Each row of a before or after table is a point. One or more steps were done to the points. Then noise was added and the rows were shuffled. The steps act on columns, c1 being the first. Name the steps. A step turns or swaps two columns, mirrors them in a line or flattens them onto one, adds a multiple of one to another, or multiplies or shifts one. Angles are multiples of 10 degrees, from the lower column toward the higher: turns from -170 to 170, lines from 10 to 170 but not 90. Use the fewest steps. Two steps may share a column if one is a turn and the other turns, adds or multiplies; they go together, in the order done. Otherwise the lowest column goes first.

Before (12 x 2):
[[ -2  -8]
 [ 38 -24]
 [-26 -20]
 [ -3 -31]
 [-28  38]
 [-12 -21]
 [ 53  15]
 [-20  32]
 [ 22 -27]
 [-25 -30]
 [  6 -44]
 [ 30  11]]
After (12 x 2):
[[ 30  38]
 [  4 -25]
 [-56 -20]
 [-44 -20]
 [-15  -7]
 [ 46   8]
 [-23 -26]
 [-69 -29]
 [ 26  32]
 [-50 -33]
 [-61 -46]
 [ 75  12]]
Steps: add 1.5 times c2 to c1

Before (11 x 4):
[[ -5 -71 -29 -49]
 [-61   5  20 -28]
 [-12 -36  34  57]
 [ 35 -35  51  23]
 [-26  21 -10 -27]
 [  1 -62 -29 -32]
 [ 22 -61 -24  22]
 [ 18 -16  46  41]
 [  5   7  27   2]
 [-39  25 -27  15]
 [  4 -34   0  24]]
After (11 x 4):
[[ 29 -42  -7 -50]
 [-18 -12 -42  30]
 [ -6 -48  49  -2]
 [  0 -37  -1 -17]
 [ 16  12 -24 -71]
 [-23  37 -23  11]
 [  3 -34  62 -29]
 [ -8   0  23   8]
 [-67  31 -14  -4]
 [-28 -64  27 -16]
 [ 11  19 -29 -79]]
Steps: turn c1 and c3 by 30 degrees; turn c2 and c4 by 70 degrees

Before (10 x 9):
[[-10   5  13   3   1   1  13 -14  -7]
 [ 20 -14  -5  -1 -12 -21   8 -13  31]
 [ -5 -18 -14  -4   2  22  25   4 -13]
 [ 12  20 -11  -9  -7  12  -2  16 -10]
 [ 60 -16  12 -10   3  -5  13  15 -20]
 [ 34  -6   4  33  -2  11  -3 -14 -12]
 [ -3  -2 -12   1 -38 -11   4 -17 -11]
 [ -4 -10   6   2 -19   4 -15   7  -8]
 [ 10 -12 -12  -1   9 -17  -2  -9 -12]
 [ -6  -4   0  94   4   8  43  29 -19]]
After (10 x 9):
[[-10 -27  14  -1  -9  22  25 -11 -34]
 [ 37 -17   2  13  -3 -27   7   3  78]
 [118 -23  -2 -19   8  -2  12   7 -51]
 [ 67  -2 -27  18  -8  10  -5 -14 -32]
 [ -6  -5  -6  -7 -17  -5 -17   0 -19]
 [ 23  22  14 -13 -14   5  -2  -7 -25]
 [ -5  -5   5  20 -29 -29   3  -6 -27]
 [ 18 -13   6  10  15 -11  -1  -8 -31]
 [-13 -29 -73  -6   2  11  44 -68 -46]
 [-21  -2 -11  12   1   0  15  13 -17]]
Steps: multiply c1 by 2; add -0.5 times c7 to c2; turn c3 and c4 by 130 degrees; turn c4 and c8 by 110 degrees; turn c5 and c6 by 30 degrees; multiply c9 by 2.5

Before (8 x 12):
[[ 17  35  38 -53 -14 -23  48 -27 -12  -2  38  39]
 [-27  33  -2 -27  14 -13  48  20   4 -49 -21 -24]
 [-25 -10 -27 -39 -15 -20  32 -39 -13 -31  13  46]
 [ 23  -5 -22   8   6  -3  42 -36  57 -29  32  18]
 [ 33 121   1 -24  39 -37 -54  20  38  79  46   1]
 [-25  -6 -18 -39  92 -33  31  23   9  -2 -27 -23]
 [ -6   9  25 -34   4 -37  -2  20  15 -29 -53   4]
 [-22   8  21  23  -8   3  37 -24 -11 -28  -8  -3]]
After (8 x 12):
[[ -1  -9 -28 -39 -16  36  -3 -39 -24 -33   3 107]
 [  0  -7 -24   4  10  38  -6 -37  45 -35  21  84]
 [  1   7  27 -29   1  21  18  24   6  -6 -59  60]
 [ -2  -4 -16 -39  94  44   2  23   7   8 -26  34]
 [  1  35  40 -53 -10  50  -6 -29 -14 -15  37  99]
 [  0  33  -3 -30   9  45  -6  20  -9 -41 -39  33]
 [ -2 122   3 -24  37 -16  28  21  59  59  72  60]
 [ -1   7  20  23  -6  27 -10 -26 -24 -25 -18  53]]
Steps: multiply c1 by 0; turn c6 and c7 by -130 degrees; multiply c7 by 0.4; add 0.3 times c10 to c9; turn c10 and c11 by 20 degrees; shift c12 by 60
